Every row gives one point. Examples show where two turns around zero, p and q, send a point. Write where each new point lands after one turn and then the other. Backwards means that the second turn is done in reverse. Each puzzle has new turns, and all numbers are rounded.

Turn p:
-30,3 => -26,15
-24,-21 => -30,-10
54,18 => 57,-5
Turn q:
-30,34 => -16,42
67,20 => 70,-5
-5,-7 => -7,-5
-10,-28 => -19,-23
-21,-19 => -26,-10
Where do these land?
q, then p: -27,-23 => -35,2
q, then p: -23,29 => 4,37
p, then q: 50,-6 => 32,-39

Turn p:
-6,-36,15,16 => 1,-16,20,34
-44,2,37,-19 => -57,-20,-2,7
22,10,-55,28 => 55,24,-29,1
10,19,-5,-68 => -12,-24,-3,-66
-14,-13,51,33 => -33,12,30,44
-18,1,-3,-13 => -12,-13,-13,-4
49,17,-40,23 => 57,37,-4,-15
Turn q:
13,2,-30,27 => 22,-13,-33,5
38,-15,21,-39 => -46,-29,14,-21
-42,24,25,-33 => -20,52,30,-3
33,35,-22,-6 => -10,2,-42,-32
-52,-19,-4,16 => 24,21,19,44
49,-6,43,1 => -8,-41,23,-45
-40,-21,-34,34 => 37,8,-12,53
Where do these land?
p, then q: 0,31,19,26 => 16,38,-8,-17
p, then q: -17,24,-21,-1 => -8,11,-31,13
q, then p backwards: -35,19,27,26 => 50,3,-4,21
q, then p backwards: 32,-8,-2,-68 => -46,22,46,-32
q, then p: 20,-66,-23,17 => 36,-18,21,60

Turn p:
35,-27,6,0,-19,-14,-24,-3 => -10,7,-5,-14,-28,11,6,-43
18,-22,-24,27,5,-12,10,-19 => -30,-3,-32,0,11,-6,16,-19
65,-12,-29,-60,-8,-39,3,-27 => -48,14,42,-33,-23,-45,35,-45
-4,27,-42,-47,-29,-29,29,7 => -9,34,32,-12,14,-66,-17,0
-46,12,53,32,45,15,28,22 => 28,-41,-28,25,-12,18,-9,72
-3,34,-8,-32,-38,3,25,-38 => -9,60,30,6,9,-21,17,19
-41,26,11,4,13,71,31,36 => 44,-7,-1,-23,39,23,-18,71
-9,37,26,39,11,15,9,36 => 59,-15,-29,8,2,1,3,28
-8,-50,-1,-5,-24,-8,-38,-4 => -26,7,2,0,-16,32,-34,-39
-7,-25,9,41,43,-1,-73,-10 => 1,-55,-11,41,2,55,3,-43
Turn q:
1,-7,-44,38,8,-19,19,41 => -28,8,35,13,16,31,34,36
-4,35,-22,23,5,20,-19,17 => -15,41,-14,-12,7,5,0,32
55,13,52,-36,-8,26,26,-36 => 53,17,-10,-5,-37,11,-22,-68
-8,-58,3,49,12,6,-11,-5 => 15,-23,-10,60,6,-3,20,34
-5,58,45,1,-62,-13,-8,14 => -21,16,10,-35,-73,-12,-46,8
-53,5,29,8,25,1,1,-5 => -8,7,11,20,13,-57,-17,5
2,-18,-22,-2,7,5,-17,45 => -38,-3,-11,16,21,29,1,10
10,-41,15,-34,-17,32,36,-59 => 43,-26,-24,9,-21,-21,37,-62
2,13,-56,-48,31,-58,-27,-12 => -1,-36,14,-66,68,16,-7,4
Where do these land?
p, then q: 13,27,-11,11,6,-8,-36,70 => 57,-39,-16,-4,6,47,-8,-10
p, then q backwards: -51,-7,-52,-16,15,2,33,-48 => -55,-3,-18,11,45,-9,-19,58
p, then q: -9,38,17,1,-21,42,-22,-27 => 17,63,3,15,-14,14,-11,-14
p, then q: 24,-46,21,-45,35,22,2,0 => -36,-27,-25,22,-20,-30,-1,-50
q, then p: 27,43,41,32,-13,-48,-36,-73 => 30,5,31,-58,-55,-5,8,-77
q, then p: -10,-35,-9,-7,-8,9,-14,13 => -21,-8,-23,1,23,5,-19,3
q, then p: 69,-59,-13,0,15,28,26,59 => 6,13,-46,-5,64,62,36,45
p, then q: -36,16,-36,-23,-37,-15,39,19 => -12,-4,20,-30,29,7,-60,32
q, then p: -13,-2,23,26,-2,-11,-9,3 => 20,-3,-17,4,-15,1,-16,-19
q, then p: -13,25,20,21,11,-22,16,-16 => 23,-1,4,7,-44,-8,7,-10
